Every row gives one point. The points of each table are mixes of a few directions, plus a little noise. How many directions does each table use, and how many do they share? Where both have some left over, give the other angles between the two spaces (their principal angles), to ten degrees, smallest first.

First (5 x 2):
[[-11   5]
 [-23  14]
 [-22  12]
 [ -5   3]
 [ 60 -34]]
Second:
[[  4  10]
 [ -9 -25]
 [ 17  48]
 [  7  18]
 [-18 -49]]
Directions: first 1, second 1, shared 0; angles 80

First:
[[-14  23   3]
 [ 14 -23 -23]
 [ -1   2  -5]
 [-14  25  45]
 [ 11 -18  -6]
 [ 22 -36 -18]
 [-17  28   4]]
Second, 5 rows:
[[ 10 -17  -3]
 [-13  18 -60]
 [  2  -2  13]
 [  5  -8  23]
 [ -5   9  26]]
Directions: first 2, second 2, shared 2

First:
[[ 53  -6 -25  -1]
 [ 12   9  -5  18]
 [-42 -12  19 -27]
 [ 11  -4  -5  -4]
 [-34  12  16  15]]
Second (8 x 4):
[[-12 -40  60 -17]
 [  5  18 -26   7]
 [  9  29 -43  12]
 [ -9 -28  42 -12]
 [  4  14 -22   6]
 [ -3 -10  14  -4]
 [  5  17 -26   7]
 [  0  -1   1   0]]
Directions: first 2, second 1, shared 0; angles 50

First:
[[ 60   2  -1 -22 -36  33 -14 -42]
 [ -4  -1  17  26 -17  -7  17 -35]
 [ 31   0 -28 -37  -9  34  -8 -13]
 [-34  -8 -47   0  30  26  32  29]
 [-40  -1  -6   0  36 -24  -4  54]
 [ 27   7  55  35 -22 -26 -18 -10]
 [-30  -4 -22   8  26   5  17  31]
 [-13  -5 -32   2  17  25  21  19]
 [-11   3  40  45   3 -32   0  17]
 [ 17   7  23 -57 -27 -35 -43 -49]]
Second, 8 rows:
[[  5   6 -15   5 -43 -28   6  15]
 [-30  30 -44 -31 -28 -15 -28  38]
 [ 25  -7  49  16  38  43  15 -37]
 [-20  34 -20 -34  -1  21 -18  24]
 [ 20   6  58 -17  24   1   9 -12]
 [-17 -42 -30  19   6 -38  -5  -2]
 [ -1 -38 -45  22 -17 -21  43   7]
 [ 17  11  46  19  22  36 -24 -34]]
Directions: first 4, second 5, shared 2; angles 60, 90

First:
[[  2   4  -3   4   2  -5   0   1  -1]
 [ -2  -3   1  -3  -1   3   0  -1   1]
 [  1   2  -2   3   1  -3   0   0  -1]
 [  3   5  -4   6   2  -7   1   1  -3]
 [-16 -31  22 -34 -13  40  -6  -7  14]
 [ 17  33 -24  35  13 -42   6   8 -16]
 [ 20  39 -29  42  16 -51   7   9 -19]
 [ -2  -3   3  -4  -1   4  -1   0   2]
 [-24 -47  34 -51 -19  60  -8 -11  22]]
Second:
[[-13 -26  19 -28 -11  34  -5  -6  13]
 [-15 -31  22 -33 -12  39  -6  -7  14]
 [ -9 -17  12 -17  -7  21  -3  -4   7]
 [ 15  30 -22  33  12 -39   6   7 -14]
 [ 16  33 -23  35  13 -42   5   7 -15]
 [ 11  24 -17  25   9 -29   4   5 -11]
 [ -6 -12   9 -13  -5  16  -2  -3   5]]
Directions: first 1, second 1, shared 1

First:
[[  4  24 -29 -25  -3  -6  25  26  -8   5  -5]
 [ -8  16 -12  -5  -2   7   2  15  -4   9   8]
 [-22   6   1 -12 -13  18 -23  15  15 -14  22]
 [ -4 -20   9  13 -11 -21  19 -13 -16 -18  -8]
 [ 40 -18  17   8  20  -7  22 -30  -7 -11  -8]
 [  2 -10 -23 -43  -6 -21  -7  13  27 -11 -46]
 [ 19 -54  48  33   1 -17  15 -56 -12 -47   3]
 [-11  11 -31 -30  -7 -12  -7  25  15  14 -32]
 [ 12  11  43  46  31  59 -44 -23   8  27  60]
 [ -8  26  -2  28  16  23 -24   7  -4  54  14]
 [-25   5 -21 -12 -24 -21  21  20 -14  -9 -10]]
Second, 9 rows:
[[ 54  33 -46   3  13  19  33  -1   4  20  -2]
 [ 21  13 -18 -15   2  18   1   5  17  -7   6]
 [ 42   5 -25 -14   6  -3  32  -7   5 -13 -14]
 [-20 -25  19  -2 -17 -24  14  -5 -13 -37   1]
 [-24 -23  14  -1  -7 -16 -23  -6   9  -4 -20]
 [-42  -6  26  55  -2   1 -35 -10 -15  41   9]
 [-17   8   6  22  17 -30  13   8 -40  57 -25]
 [ -3 -29  43 -30   8 -10  -4  -6   0 -43   7]
 [-14  25 -21 -17 -18  45 -29  23  33 -16  38]]
Directions: first 5, second 6, shared 5

First, 11 rows:
[[-14  18  10  -2  31 -20 -21  10  -7 -17  19 -10]
 [  4 -31 -22 -10 -11  -7   8 -41  -2  20 -33  20]
 [  6  -2  -7  -1 -31   7   6   2   7   5 -11   1]
 [ -1 -15 -25  14 -27   0  36 -13   5  28   0  -3]
 [  7 -11 -13   0  21  -7  18 -21   5  -6   5  -3]
 [ 14   2  25 -23  18   2 -19   9  19 -19 -16  21]
 [-30   7  -6  20 -18  -1 -16   4 -39  25   9 -15]
 [ 14  -2 -31   7 -24  17  12 -20 -14 -16   2 -27]
 [-15   9  39  11  34   5  -6  32  -3  17  18  12]
 [  0   8  22   4   7  14  -6  21  -1   1   6   4]
 [ 15  18   8 -20   0 -10 -11  17  30 -37   0  -1]]
Second:
[[  1   1  14   4  19   7   3   9   2   0   8   3]
 [  3   0  11   3  17   7   4   5   1  -1   6   3]
 [-25  26  32   6   4 -16 -15  48  10  14  20   5]
 [ 21 -23   8  15  60  30  34 -20  -6  -2  16   1]
 [ 14 -11 -21 -10 -17   5  -1 -26  -4 -12 -19  -3]
 [-13  -1 -34  -1 -42 -22  -2 -18  -7  10 -10 -10]
 [ 26 -19 -23 -13  -9  16   4 -38  -5 -20 -24  -1]
 [-15   6  -8   4 -17 -16  -2   4  -2  12   3  -4]
 [-13  22  22  -7 -15 -11 -25  35  10   0   1   6]]
Directions: first 6, second 3, shared 3

First, 9 rows:
[[ 39 -12 -11 -16  10  26 -18   3  -8  -2 -15   4  -7  -2]
 [ -7 -21 -14   6 -25  15   6  15  -9  17 -17  25  -2 -29]
 [-18  -4   0 -19 -11   2   5  25 -10  18  28 -19 -13  -5]
 [ -4 -12  18  -4   6 -13  10   7   4  19   5 -14 -20   8]
 [ 41  -2 -13  38  49  11   0 -13 -17   0 -26  45 -20   8]
 [ 11   1   6   6   8  24   0  14 -18 -40 -16  17   7  13]
 [-10  35 -11  10  16 -27  -5 -32  15   4  28 -14  14   8]
 [-12  13  11   4 -14  -9  -1 -16  16 -33 -12  -2  30   7]
 [-40   2  13 -23 -38 -28   5  -2  27  17  23 -39  13  -8]]
Second:
[[-18   3   3  -9   9  18  -5  -8 -18  11 -29 -17  11   7]
 [ 33 -17   2  15 -19  -8   0   7  26 -24  26  21 -15 -11]
 [-14  14   1  11  -5 -12   2   3   6 -11  60 -19  -7   2]
 [-26  17  -2  -3  10  -2   1  -2 -13  11  11 -19   6   8]
 [  5  -4   0  -3   1   3  -1   0   0   2 -14   6   1  -1]
 [  9 -22  12   3 -18  30 -11  -7   3 -24 -16 -12   4  -3]
 [ 49 -16  -7  10 -11 -31   9  15  34  -9  15  52 -20 -17]
 [-57  26   2 -22  27  22  -6 -15 -44  34 -40 -41  26  20]
 [ 17   0  -9  -4   7 -20   7   7   8  13  -9  29  -6  -5]]
Directions: first 6, second 3, shared 1; angles 50, 90

First (11 x 18):
[[ -8   2  -2   3  -6   7  -2   1   2   1   6  -7  -1   1   4  -1   2  -4]
 [ 23  -6   6  -9  16 -20   7  -2  -6  -3 -17  19   2  -4 -12   4  -7  10]
 [ 17  -5   5  -7  12 -15   5  -2  -4  -2 -13  14   2  -3  -9   3  -5   8]
 [-10   3  -3   4  -7   8  -3   1   2   1   7  -8  -1   2   5  -2   3  -4]
 [ -9   2  -3   4  -6   8  -3   1   2   1   7  -8  -1   1   5  -2   3  -4]
 [-14   4  -4   6  -9  12  -4   1   3   2  10 -11  -1   2   7  -2   4  -6]
 [-10   3  -3   4  -7   9  -3   1   3   1   8  -8  -1   2   5  -2   3  -5]
 [-20   5  -6   8 -13  17  -6   2   5   3  15 -16  -2   3  10  -3   6  -9]
 [-20   5  -6   8 -14  17  -6   2   5   3  15 -17  -2   3  10  -4   6  -9]
 [ -9   2  -3   4  -6   8  -3   1   2   1   7  -8  -1   2   5  -2   3  -4]
 [ 60 -16  17 -25  41 -51  18  -5 -15  -8 -44  49   6 -10 -30  11 -17  27]]
Second, 11 rows:
[[ 26  -6  -4 -23  17  -2   3 -32  -6 -16   9  14   8  17 -16  -9   2   0]
 [-16   4   2  15 -11   1  -2  19   3   9  -6  -8  -5 -10  10   6  -1   0]
 [ 21  -4  -2 -19  15  -3   2 -26  -4 -12   7  11   7  13 -13  -7   2   0]
 [  7  -1  -2  -6   5  -1   1  -8  -2  -4   3   3   3   5  -4  -3   1   0]
 [  1   0  -1   0   0   0   0   0   0   0   0   0   0   0   0   1   0   0]
 [-40   9   5  36 -26   4  -4  49   9  24 -13 -21 -13 -25  25  14  -3   0]
 [ 28  -6  -4 -26  18  -4   4 -34  -7 -17  10  15   9  17 -17 -10   2   1]
 [  9  -2  -1  -8   6  -1   1 -11  -2  -5   3   5   3   6  -6  -3   0   0]
 [-24   4   3  21 -15   2  -2  29   5  14  -8 -12  -8 -15  15   9  -1   0]
 [-16   3   2  14 -10   2  -2  19   3   9  -5  -8  -5 -10  10   5  -2   0]
 [  3  -1  -1  -4   4  -1   0  -6   0  -2   2   2   2   2  -2  -2  -1   0]]
Directions: first 1, second 1, shared 0; angles 60

First, 8 rows:
[[ 36  25  11   6  20  14  -5   0 -60 -25 -22  24   0 -55  13  -4   9   7
    4  49]
 [ 14  26  -1 -18   4  11  37 -38 -14 -42  -1  -2   2 -39  14   0  10 -21
   -8  12]
 [-11 -13 -16  10  -8 -18 -30  13  40   6   9 -23  19  37  -1   7   1 -16
   -3 -22]
 [-10  -8  -2  -1  -9   2   5   4   8   4  -1 -10 -10  -4  -1   2  10   5
    7 -17]
 [-10   6 -15 -24  14 -15  -1 -13  54  13  11  11  18  50  -7   4   8 -22
    4 -14]
 [ -7   1   6  12  19  14  15  -5 -17   1   7 -16  -4   6 -10   5   2  -6
  -10   6]
 [  5 -12  13   5 -24  -6 -12  12 -17  12   2  20  -3  -2   3 -14 -41  27
   -7   8]
 [-17 -27   4  10 -18  -2 -12  28   5  30  -3  -4 -20   6  -9  -2  -1  27
   13 -23]]
Second:
[[ 15  39  -4   8  13  -3  -3   0  39 -12 -31   0  51  12  31 -10   6 -11
    9 -42]
 [ -5 -29   5  -1  -1  -1   8  -2 -30  11  26  -4 -41  -7 -25   1 -12  18
   -2  31]
 [ 39   8  12  28  51 -18  30 -11  -1   6  12 -22  -9   6 -10 -35 -40  53
   28 -13]
 [  4 -11   3   3   7  -3   8  -2 -12   6  12  -4 -18  -2 -11  -4 -11  15
    4  10]
 [-20  22 -12 -17 -30  12 -25   8  29 -14 -31  16  43   3  29  20  36 -49
  -15 -19]
 [-13 -13  -2  -9 -16   5  -6   3 -11   2   5   5 -12  -5  -6  11   8 -11
   -9  15]
 [-18  -4  -5 -13 -24   8 -13   5   0  -3  -5  10   4  -3   4  15  18 -24
  -13   7]
 [ -1 -12   2   0   0  -1   4  -1 -13   5  12  -2 -18  -3 -11   0  -6   9
    0  13]]
Directions: first 6, second 2, shared 0; angles 40, 80

First, 10 rows:
[[ 13  -8 -16 -15   0   7   8   0   1   2 -10 -17 -25   1   4  -1 -20 -12
   -5  22 -10   8   5  -9]
 [ 24 -14 -28 -27   0  12  15   0   2   4 -18 -31 -46   2   9  -2 -35 -22
   -8  41 -18  14   8 -15]
 [ -7   4   7   7   0  -3  -4   0  -1  -1   5   8  12   0  -2   1  10   5
    2 -11   5  -4  -3   4]
 [ -1   1   2   2   0  -1  -1   0   0   0   1   2   3   0  -1   0   2   2
    0  -2   1  -1  -1   1]
 [  3  -1  -3  -3   0   1   2   0   0   0  -2  -4  -5   0   1   0  -4  -2
   -1   4  -2   1   1  -2]
 [-14   8  17  16   0  -7  -9   0  -1  -3  11  19  28  -1  -5   1  22  13
    5 -24  11  -8  -5   9]
 [ 12  -7 -13 -12  -1   5   6   0   1   2  -8 -14 -21   1   4   0 -16 -11
   -4  18  -8   7   4  -7]
 [  6  -3  -6  -6   0   3   3   0   1   1  -4  -7 -11   0   2   0  -8  -5
   -2   9  -4   3   2  -4]
 [ -6   4   8   7   0  -3  -4   0  -1  -1   5   8  12   0  -2   0   9   6
    2 -11   5  -3  -2   4]
 [-28  16  32  31   0 -14 -17   0  -2  -4  21  36  53  -2 -10   1  40  26
   10 -46  21 -16  -9  17]]
Second:
[[ 11  28   8  14 -10 -26 -15   5  -3  37  -3  30  18   1   7  -6  60  18
   -4 -26  31   7  21   1]
 [-11  -5   7  13  -4  -7  -6  -3 -12  -7  -3   0  16   2  -3  11   7  12
    2 -15   6  -7 -11   1]
 [  2  -7  -6  -5   0   4   3  -1  -2  -5  -5 -10  -9   1   1   3 -13  -5
   -1   9  -6   1  -2  -4]
 [  0  -8  -6 -10   5  13   8  -1   6 -12   3 -11 -13  -1  -2  -2 -25 -11
    2  15 -14   0  -4   0]
 [ -1   1   0  -4   3   5   3   1   6  -3   5   1  -3  -1  -1  -4  -6  -5
    1   4  -5   0   0   2]
 [  6 -12 -11  -4  -4   0   3  -3 -10  -2 -14 -18 -13   3   3  10 -14  -2
   -4  10  -5   2  -4  -9]
 [  4  36  17  11  -2 -16 -12   9  14  32  16  44  25  -4   2 -19  59  12
    1 -27  27   4  24  11]
 [ -3 -13  -5  -5   2   8   6  -3  -3 -14  -3 -16  -9   0  -2   5 -24  -6
    0  11 -12  -3  -9  -3]
 [-11 -11   1  -6   8  15   7  -2   7 -22   9  -8  -3  -2  -6  -1 -29  -9
    5   9 -16  -6 -12   4]
 [  3  -8  -7  -6   0   4   4  -2  -2  -5  -5 -11 -10   1   1   3 -14  -5
   -2  10  -7   1  -3  -4]]
Directions: first 1, second 3, shared 1
